Each row of a before or after table is a point. One or more steps were done to the points. Then noise was added and the rows were shuffled. The steps act on columns, c1 being the first. Name the steps. A step turns or swaps two columns, mirrors them in a line or flattens them onto one, adds a multiple of one to another, or multiplies or shifts one. Angles are multiples of 10 degrees, from the lower column toward the higher: turns from -170 to 170, lines from 10 to 170 but not 90. Use the fewest steps. Two steps may share a column if one is a turn and the other turns, adds or multiplies; they go together, in the order done. Otherwise the lowest column goes first.
In the rows, 128 means zero.

Before (14 x 2)
[[114 119]
 [138 163]
 [ 96 150]
 [100 132]
 [ 96 159]
 [122 140]
 [138 120]
 [132 137]
 [ 89 148]
 [ 87 147]
 [123 133]
 [ 97 106]
 [ 96 118]
 [111 136]]
After (14 x 2)
[[150 120]
 [115 133]
 [111 118]
 [118 137]
 [ 58 147]
 [ 50 159]
 [ 63 150]
 [ 86 162]
 [104 140]
 [ 99 136]
 [130 106]
 [ 93 132]
 [128 119]
 [ 59 148]]
Steps: add -1.5 times c2 to c1

Before (14 x 4)
[[ 97 119 150 116]
 [147 105 163  94]
 [159 108  90 133]
 [129 150 105 146]
 [ 94 112  95 133]
 [108  78  99 147]
 [ 93 135 161 140]
 [119  83 119 119]
 [155 128 158 145]
 [ 90  92 131 154]
 [103 135 127 152]
 [130 107 131 116]
 [ 97 102 145 105]
 [127 134 116 125]]
After (14 x 4)
[[ 92  95 135  95]
 [154 130 144 159]
 [103 141 154 127]
 [107  27 146  98]
 [ 93 144 139 161]
 [ 96 111 115 150]
 [126 141 125 115]
 [130  86 115 131]
 [117  39 116 118]
 [159  87 133  91]
 [132 172 147 107]
 [ 90  57 156 130]
 [ 96  78 104 146]
 [147  82  94 163]]
Steps: multiply c2 by 2; swap c3 and c4

Before (11 x 9)
[[119 138 132 132 139 112 135 102 134]
 [142  94 104 127 107  98 165 102 149]
 [ 66  77 101 144 140  92 168 113 184]
 [133 133 177 115 106 138 154 104 139]
 [116 111 114 167 117 108 143  92 167]
 [146 141 143  91 136 139  86 114 179]
 [108 160 127 100  83 152 148 129 157]
 [ 97 124 142 117 136 159 101 132 131]
 [127 132 170 169 122 159 171 162 113]
 [ 80 120  99 120 164  91 134 117 185]
 [ 95 152 129 104  81  98  84 148 165]]
After (11 x 9)
[[128 110  69 123 100 158 133 108  83]
 [ 66  71 140 101 136  89 196 146 110]
 [118 137 121 123 148 102 137 151 123]
 [102 175 148 149 152 173 163  88 120]
 [ 95 164 138 148 132 122 146  79 183]
 [ 99 131 123 151 121 155 121 133 151]
 [143 161 136 164 139 137 158 140 183]
 [114  90 113  90 164 114 168 138 127]
 [136 138  94 170 158 142 147 122 110]
 [ 82 125 158 114 118  70 184 161 142]
 [146  97 144 111 165 107 161 123 102]]
Steps: add -0.5 times c4 to c2; turn c3 and c4 by 140 degrees; add -0.5 times c5 to c6; turn c5 and c8 by 120 degrees; turn c7 and c9 by -70 degrees

Before (9 x 14)
[[ 66 119  80 125 107 129 155 124 121 170 135 107 141  74]
 [121 166 160 121 121 136 183 109 127 123 150 151 110 162]
 [129  97 151 165  72 104 163 118 119 120  95 146 154 159]
 [146 101 147 135 131 113 168 135 125  96 103  95 143 103]
 [128 122  77 138 155 144 173 120 124 121 107 147 139 164]
 [141 118 159 149 158 109 134 129 126 148 110 116 127 150]
 [140 156 139 121 161 110 174  64 140  96 110 124 128 128]
 [137 100 108 168 102 132  87  93 100 112  97  94 117 163]
 [ 80  91 146 127  75 116 166  83 128  97 194 231 138 139]]
After (9 x 14)
[[132  96 122 168  71  75 166 138 117 116 107 144 158  94]
 [141 138 171 119 160  79 176  74 138  95 115 157 129 109]
 [ 83 100 115 127  77  86 168  97 131  93 176  84 140  28]
 [140  96 136 149 160  78 136 143 127 145 117 151 126 127]
 [129 175 111 137 154 110 174 138 124 121 114 143 140  90]
 [146 101 124 132 129  84 167 119 124  95 112 130 144 171]
 [ 63 169 102 126 105 100 157  96 121 168 133 110 140 174]
 [135 126  84 169 104 101  84 113  98 112 105 187 119 123]
 [121 128 190 119 122 104 185 130 130 123 145 144 110  82]]
Steps: add 0.3 times c7 to c2; turn c2 and c3 by 60 degrees; shift c6 by -30; turn c8 and c14 by -30 degrees; turn c12 and c14 by -130 degrees; multiply c11 by 0.7

Before (10 x 20)
[[141 118 170 139 113 132 145 138 163 105 105 182 133 115 139 119 130 128
  134 165]
 [143 168 127 155 118 107 105 145 124 137 160 125 207 152 123 125 156 134
  125 139]
 [122  76 149 103 129 112  92  83 121 126 153 117 118 137  92 125 139 134
  165 149]
 [145 106 108 113  92 133  81 161 115 135 101 147 167  98 140 158  93 117
  128 130]
 [123 128 131 136 100 152  88 167 125 118 130 104 140 132 150 113 122 125
  136 167]
 [119 143 145  73 158 118 120 110 152 118 139 166 150 117 118 135 133  79
  148 131]
 [162  87 145 121 109 135 180 148 176 135 148 121 168 166 152 139 143 126
  133 109]
 [132 141 127 210 124 151 115 105 138  98 110 163 145 146 143 124 127 100
  145 102]
 [119 107 152 140  92 179 113  72 168 123 166 101 135 125 104 158  72 119
  144 133]
 [155 148 136 144 127 102 117 116 159 159 163  96 157 107 115 126 127 134
  123 133]]
After (10 x 20)
[[129 141 127 211 115 148 114 104 148  92 107 113 146 146 141 129  99 106
  141 103]
 [126 140 146  76 150 118 123 112 187 120  74 114 149 113 118 138  94 135
  153 129]
 [125 129 133 132  89 154  86 169 123 115 124 133 135 128 147 113 151 127
  132 166]
 [123  73 147 102 122 111  92  82 112 127 133 144 118 136  92 124 131 149
  164 151]
 [134 100 106 117  81 134  81 159  95 135 120  88 167 102 143 155 129 100
  130 128]
 [119 104 149 142  80 180 114  72 227 121 112  94 136 122 105 157 180 162
  141 132]
 [156  87 143 124  95 133 181 152 249 138 123 141 165 165 150 143 129 147
  132 110]
 [138 119 171 138 107 137 148 136 212 106 130 103 133 116 139 117  79 105
  134 163]
 [140 168 128 151 111 105 101 146 116 136 123 154 208 158 123 122 115 159
  126 135]
 [141 151 136 141 116 104 118 113 204 153 128 146 159 108 114 127 161 158
  124 134]]
Steps: multiply c1 by 0.7; shift c5 by -10; multiply c9 by 2.5; mirror c11 and c18 in the line at 50 degrees; turn c12 and c17 by -120 degrees

Before (9 x 48)
[[159 153 143 153 124 158 171 132 171  92  95 184  98 121 113 171 103 116
  164 121 122 129  73 102  90 150 128 116 123 130 105 103 149 122  80  89
  138 129 143 142 120 132 104 175 166 159 149 147]
 [138 108 164  85 100 113 105  94 109 112  89 168 151 128 122  96 135 143
   99  99 159 121 134 131 162  97 138  80 114 142  95 144 145 115 123 122
   86 171 116 147 171 162 132 126 108 136 127 132]
 [141 125 104 165 110 139 138 160 186 172 133 111 143 139  91 116  85  93
   98  98 184  86 106 127 144 179 114  76 141 157  69 140 166  98  94 133
  157 178  85 148 122 112 158 113  92 131 133 157]
 [159 111 101 106  85 108 159 142 150 138  96 107  80  97  92 178 118 154
  173 147 123  89  98 120 142 110 167 122  67 114 134 138 147 147 148 130
  139 121 119 100 185 119  96 151 180 148 174  94]
 [ 99 158 161 142 136 169  96 156 178 108 174 147  76 110 117 133 164 132
  156 133 184 106 149 121 166 115  94 138 133 136 129 104 106 147 137 132
   95 112  97 125 118 127 133 120 125 160 190  96]
 [142  97 167 144 145 148  94 120 121 155 119 129 162  99 156 100 169  86
  178 168 131 151 118  49 148 108 161  97 140 101 108 120 106  74 154 134
   85 178  88 160 152 139 173 132 143 154 140 105]
 [128 155 128  97 110 132  85  96 147 134  92 108  84  85 129 102 165 135
  126 181 148 113 100 132  93 167 108 125  84 105 140 155 135 146 155 139
   93 103 145 161 106 128 127 164 121 128 126 154]
 [132 141 149  92 145 104 119 142 104 126 119  98 142 113 159 107  82 148
  103 153 120 125 109  80 128 161 165 125  79  87 139 138  97 112 139 131
  144  94 105 102 186  84 116 198 138  93 205 110]
 [142 134 118 154 150 106 116 172 108 144 145 128  82 116 155 142 102 125
  169 102 163 142 139  57 165 166 133  81 126  85  91 130 130 133 113  89
  165 129 122 134 134 132 167 157 133 142 130  97]]
After (9 x 48)
[[138 108 164  85 123 113 107  95 109 112  88 138 151 128 151  94 136 144
   99  98 158 123 133 131 162  98 138  81 114 153  94 145  97 114 125 134
   86 111 116 126 165 125 134 162 106 136 129  98]
 [142 124 104 165  97 139 139 161 186 173 133 135 142 139  97 116  85  94
   98  98 184  86 106 126 145 179 113  75 142 148  70 139  96  98  93 124
  157 128  86 131 147 112 156 112  92 131 134  46]
 [158 153 143 154 110 159 170 133 171  94  94 133  98 122 111 171 102 116
  163 120 123 128  72 102  91 150 128 116 125 148 105 104 116 123  80 114
  138 145 142  66 133 175 103 132 165 160 148 109]
 [130 141 149  91 152 104 120 144 105 126 119 111 141 113 190 108  83 147
  103 153 121 124 109  79 126 160 166 124  78  82 139 139 154 113 141 157
  144 130 105 155 152 199 115  84 138  94 206 180]
 [158 109 101 105 125 109 157 142 151 139  95 121  82  95 137 177 118 154
  174 147 122  90  98 121 142 110 169 120  67 109 134 138  79 146 147 159
  140 102 120 158 196 150  97 119 182 146 175 169]
 [ 99 160 163 142 146 170  98 156 179 107 173 132  75 110 113 134 163 132
  154 134 184 107 149 121 166 115  93 137 130 140 130 103 144 146 138  98
   96 109  95 110 129 122 133 127 126 160 191 161]
 [142 134 115 153 119 105 117 170 108 145 146 116  81 117 151 142 101 126
  170 102 162 141 138  57 166 166 134  81 127  89  92 128 149 133 113 151
  165 101 122  97 116 158 167 130 133 142 129 138]
 [139  97 165 144 143 148  95 120 123 155 119 119 162  99 165 101 169  87
  179 168 131 151 119  50 148 107 161  97 141 104 107 120 150  74 154  91
   85  83  89 104 129 132 171 139 144 153 139  67]
 [128 154 128  98 128 132  85  95 149 133  92 118  83  85 115 102 165 135
  125 181 146 114 101 132  93 168 107 125  85 101 140 154 108 147 155 127
   93 163 144 141 109 162 126 129 121 126 125 142]]
Steps: turn c5 and c33 by 110 degrees; flatten c12 and c30 onto the line at 70 degrees; turn c15 and c41 by -40 degrees; turn c38 and c48 by -120 degrees; add 0.7 times c18 to c48; add -1.5 times c32 to c40; turn c36 and c40 by 130 degrees; swap c42 and c44
